Rows are points. The ring and each string are closed loops that go straight from each point to the next, and from the last back to the first. Before rounding, they use only three directions, however many columns there are. Count how often each string passes through the ring. Passing back the other way cancels.

Ring, 9 rows:
[[ 1.4  2.1  0.2]
 [ 4.6  0.4  1.4]
 [ 6.6 -3.3  2.4]
 [ 5.1 -6.1  3.5]
 [ 1.5 -7.9  3.5]
 [-0.8 -7.6  0.6]
 [-0.9 -5.5 -2.3]
 [-0.9 -2.4 -3.4]
 [-0.7  1.1 -1.9]]
String (25 x 3):
[[-0.7  2.3  3.4]
 [ 1.4 -0.6  2.1]
 [ 0.0 -0.1  4.3]
 [ 6.1 -3.3 -1.0]
 [10.7 -3.9 -0.7]
 [ 9.9 -4.6  3.5]
 [ 3.9 -4.7  5.9]
 [ 0.6 -3.6  3.2]
 [ 5.5 -6.3  0.6]
 [ 3.1 -4.5  0.2]
 [-0.2 -5.7  3.5]
 [ 3.0 -6.4  0.2]
 [ 1.8 -9.4  0.0]
 [-3.6 -9.9  1.7]
 [-4.8 -5.8  2.4]
 [ 1.4 -4.8 -1.1]
 [ 3.5 -5.7 -4.6]
 [-0.5 -4.9 -7.5]
 [-3.3 -1.8 -3.8]
 [-2.5 -1.3  0.5]
 [ 3.2 -2.5 -2.9]
 [ 1.6  1.5 -5.0]
 [-2.1  4.1 -1.0]
 [-2.7  2.5  2.3]
 [-0.6  6.0  1.6]]
Times through: 4

Ring:
[[ 4.2 -4.0 -0.1 -6.6 -6.9 -3.5]
 [ 3.0 -0.6  3.2 -2.9 -2.8 -2.3]
 [ 0.2  2.9  4.4  3.5  3.8  1.6]
 [-1.8  2.9  3.9  5.4  6.4  2.8]
 [-1.7 -0.5  1.3  2.1  3.7  1.3]
 [-0.4 -2.1 -0.8  0.1  0.7  1.1]
 [ 2.6 -3.6 -1.5 -3.8 -4.4 -0.9]]
String:
[[  0.9   2.8   3.1   3.7   2.8   2.7]
 [  1.1  -0.6   2.0  -0.6  -0.1  -0.4]
 [  1.1  -0.2   3.8  -1.3   0.0  -1.9]
 [ -0.9   4.8   6.2   6.0   6.8   2.5]
 [ -2.3   6.6   5.4  10.0  10.0   6.0]
 [ -1.5   4.7   2.7   8.5   7.6   6.3]
 [ -0.3   1.1   2.3   2.7   3.1   1.8]
 [ -0.9  -0.3   3.3   0.4   2.6  -0.9]
 [ -1.9  -1.0   3.5   0.1   3.5  -1.6]
 [ -1.2  -1.8   2.4  -1.0   1.9  -1.8]
 [  0.4  -0.5   1.5   0.4   0.8   0.5]
 [ -0.3  -0.3   1.1   1.4   2.0   1.3]
 [ -0.1  -3.1   0.6  -2.5  -0.5  -1.8]
 [ -0.6  -4.1  -0.9  -2.6  -0.7  -1.3]
 [ -0.6  -4.1  -2.5  -1.4  -0.5   0.6]
 [  0.9  -5.6  -2.5  -4.7  -3.7  -1.8]
 [  0.6  -2.4  -3.4   0.8  -0.7   3.3]
 [  1.2  -1.4  -2.1   0.9  -0.7   3.0]
 [  0.7   0.6   0.3   2.6   1.5   3.1]
 [  2.5  -3.9   0.3  -5.3  -4.6  -3.2]
 [  5.0  -7.4  -1.1 -11.4 -10.7  -6.9]
 [  5.8  -6.5  -1.4 -10.6 -11.1  -5.8]
 [  4.4  -2.5  -0.3  -4.3  -5.9  -1.3]
 [  2.3  -0.6   1.0  -0.9  -1.7   0.3]
 [  2.0  -2.0   1.6  -3.0  -2.4  -2.0]
 [  4.2  -4.1   2.4  -8.5  -7.2  -6.3]
 [  4.7  -2.3   3.6  -6.9  -6.4  -5.4]
 [  2.9   1.6   4.1  -0.4  -0.9  -0.6]]
Times through: 4
String:
[[ -0.8   3.5   2.5   6.4   5.7   4.8]
 [  0.1   0.0   2.5   0.6   1.6   0.0]
 [ -1.9   0.4   4.3   1.5   4.5  -0.8]
 [ -3.3   2.0   3.5   5.6   7.8   2.7]
 [ -2.1   2.8   1.7   6.9   6.9   5.2]
 [  0.1   0.2   1.4   1.7   1.8   1.6]
 [ -1.9   1.7   0.4   6.0   5.7   5.1]
 [ -1.7  -1.2  -0.9   2.6   3.2   2.8]
 [  0.3  -5.8  -1.6  -5.2  -3.2  -2.9]
 [  1.2  -2.9   0.4  -3.0  -2.1  -1.7]
 [  1.8  -4.0   0.1  -4.8  -3.7  -2.9]
 [  3.0  -6.1  -3.0  -6.7  -6.9  -2.6]
 [  4.1  -6.7  -2.6  -8.7  -8.8  -4.1]
 [  3.3  -4.9  -0.2  -7.2  -6.5  -4.3]
 [  1.6  -0.9   0.7  -0.6  -1.0   0.4]
 [  1.7  -0.4   0.8  -0.1  -0.8   0.8]
 [  2.8  -3.0   1.4  -5.0  -4.3  -3.3]
 [  6.1  -6.9   2.2 -13.9 -12.1 -10.3]
 [  4.8  -2.1   3.1  -6.4  -6.4  -4.7]
 [  4.8  -2.4   4.6  -7.9  -6.8  -6.7]
 [  2.5  -1.9   3.4  -4.6  -3.2  -4.1]
 [  0.8   0.4   2.0   1.0   1.1   0.9]
 [ -0.7   5.2   3.4   8.1   6.9   5.9]
 [ -1.7   6.5   4.7  10.0   9.2   6.4]]
Times through: 0

Ring (8 x 8):
[[-3.9  4.0 -1.8 -1.6  8.2  2.1  4.2  4.9]
 [ 4.4  0.9  0.1  4.5  0.8  0.1 -1.3 -1.3]
 [ 6.4 -1.0  0.9  5.3 -3.5 -0.3 -3.9 -4.5]
 [ 3.2 -2.0  0.8  1.9 -4.7  0.1 -3.5 -4.9]
 [ 1.8 -3.6  1.2  0.3 -5.2 -0.6 -2.1 -4.8]
 [ 1.4 -5.6  1.9 -0.1 -4.9 -2.4  0.4 -4.0]
 [-1.8 -3.4  0.8 -1.9  0.4 -1.7  3.8  0.1]
 [-6.7  3.0 -1.8 -4.3  8.8  1.9  6.3  5.9]]
String (29 x 8):
[[ -1.8   2.3  -1.1  -1.1   1.8   2.6  -0.6  -0.1]
 [  3.3  -1.9   0.8   2.4  -2.8  -0.5  -1.8  -3.4]
 [  5.0  -3.5   1.5   3.5  -4.7  -1.6  -2.3  -4.8]
 [ -0.3  -0.5   0.0  -0.5  -1.1   1.0  -0.9  -1.9]
 [ -1.3  -0.4  -0.2  -1.6  -1.9   1.6  -1.6  -2.5]
 [  0.9  -2.3   0.7  -0.5  -5.3   0.8  -3.4  -5.1]
 [  0.9  -2.4   0.7  -0.6  -6.1   1.0  -4.0  -5.6]
 [ -1.9   0.2  -0.4  -2.0  -1.5   2.1  -1.7  -2.2]
 [ -1.2   0.3  -0.4  -1.1   0.0   1.4  -0.4  -1.1]
 [  4.0  -2.6   1.2   2.9  -3.6  -1.0  -1.9  -4.0]
 [  8.1  -3.6   1.9   6.0  -7.0  -1.6  -5.0  -6.9]
 [ 12.1  -3.3   2.2   9.4  -8.7  -1.7  -7.7  -8.8]
 [  7.9   0.0   0.7   6.9  -3.3   0.1  -5.0  -4.7]
 [ -1.8   3.6  -1.5  -0.4   4.2   2.8   0.4   1.6]
 [  1.0   0.4  -0.1   1.3   1.3   0.4   0.3  -0.4]
 [  3.8  -1.6   0.8   3.3  -0.8  -1.2  -0.2  -1.9]
 [  2.8   1.3  -0.2   3.7   3.9  -0.2   1.5   1.3]
 [  1.6   0.1   0.0   2.1   2.6  -0.4   1.7   0.7]
 [  0.3  -0.4   0.0   0.5   1.3   0.0   1.3  -0.1]
 [ -6.6   4.2  -2.2  -4.2   7.9   3.2   4.2   4.9]
 [-13.0   9.4  -4.6  -8.0  16.8   5.9   8.7  11.6]
 [ -7.5   6.4  -3.0  -3.8  12.9   3.4   7.0   8.5]
 [ -0.4   2.1  -0.8   1.2   6.2   0.4   3.6   3.3]
 [  0.8   0.5  -0.2   1.4   2.7   0.1   1.6   0.8]
 [ -2.3   2.5  -1.2  -0.9   4.7   1.8   2.1   2.3]
 [ -1.2   4.2  -1.6   0.5   5.9   2.5   1.3   2.7]
 [ 10.1   0.3   0.9   9.4  -1.6  -0.9  -4.1  -3.7]
 [ 12.0  -2.2   1.9  10.0  -5.7  -2.0  -5.8  -6.6]
 [  6.4   0.0   0.5   5.4  -3.2   0.5  -4.7  -4.5]]
Times through: 0
